Every row gives one point. Examples show where two turns around zero, p and q, send a point. Write where each new point lands after one turn and then the other. Backwards means that the second turn is done in reverse. Each puzzle has new turns, and all numbers are rounded.
In the rows, 128 means zero.

Turn p:
[ 88 113  84] -> [ 81  93 147]
[119 167 158] -> [121 177 119]
[145 116 140] -> [152 126 130]
[170 138 140] -> [161 135  99]
[118 106 118] -> [124 109 145]
Turn q:
[150 145 108] -> [161 121 129]
[155  95 135] -> [124 115  87]
[ 82 152 119] -> [120 158 171]
[165 140 139] -> [144  92 121]
[ 88 108 138] -> [ 91 155 132]
Where do these land?
q, then p: [113 174 132] -> [162 158 146]
q, then p: [137 119 151] -> [119 112 147]
p, then q: [124  68 120] -> [ 91 103  87]
p, then q backwards: [138 151 109] -> [138  99 135]

Turn p:
[192 120 116 123] -> [179  88 119 123]
[113 115  65 163] -> [121 135  69 173]
[124 148 144 114] -> [133 143 151 119]
[107 152 160 125] -> [112 147 166 126]
[133 117 125 108] -> [135 127 119 107]
[ 99 115 158 135] -> [ 87 127 144 119]
Turn q:
[127 110  81 163] -> [113  79 141 159]
[148  99 150  98] -> [157 148  92 137]
[122 175 114  92] -> [151 124 151  77]
[109 122 167 134] -> [116 169 130 138]
[135 134 128 153] -> [103 120 125 129]
Where do these land?
p, then q: [113  92 131  98] -> [173 125 148 121]
q, then p: [105 137 128  99] -> [150 118 155 117]
p, then q: [113 181 131 189] -> [ 49 145 136 139]
q, then p backwards: [132 135 143 111] -> [125 131 118 106]
p, then q: [160 100  93 120] -> [151  83 110 142]
q, then p: [145 122 142 152] -> [114 148 110 142]

Turn p:
[ 73 130 152 142 119 162] -> [ 95 121 137  75 123 160]
[156 125 115  75 190 136] -> [174 126  96 151  65 121]
[148 128  96 148 143 107] -> [134 122 103 144 144  92]
[117 152 101 116 122 133] -> [118  97 115 143 128 142]
[136 128 143 125 114 157] -> [129 147 127 124 131 159]
[166 140 152 153  98  76] -> [110 161 163 168 160  95]
[100  93 136 136 111 126] -> [137 120 154  91 144 128]
Turn q:
[122 147 134 126  99 137] -> [135  94 125 126 119 121]
[180 107 122 122 143  99] -> [142 168 110  96 133 161]
[175 102 150 132 149  89] -> [124 163 101 109 141 181]
[125 102 133 130 144  83] -> [134 155 113 143 164 151]
[108 137 163 156 116 115] -> [116 101 110 163 128 147]
[ 93 178  96 117 121 163] -> [146  97 178 140 104  88]
[ 99 111 107  86 111 156] -> [125 116 144 108 154  74]
[148 119 123 176 130 128] -> [127 150  98 144  95 136]
[103 148 123 106 139 182] -> [103 109 173 121 114  92]
Where do these land?
q, then p backwards: [111 151 144 135 144 160] -> [106 156 143 113 125 102]
p, then q: [ 88 113 152 111 152 129] -> [128  93 113  98 157 121]
p, then q backwards: [120 140 132 158 106 102] -> [ 98 110 140 107 143 143]
q, then p: [175 124 129 155  76 132] -> [170  92 120 156 165 149]
q, then p: [169 130 140 123 103 117] -> [164 114 115 140 128 156]
p, then q backwards: [161 152 115 120  90 109] -> [ 80 130 138 141 147  99]
p, then q backwards: [109 113 121 118 201 134] -> [166 133 103 149  82 165]
p, then q: [ 92 102  91 104 154 140] -> [134 149  99  78 151 108]
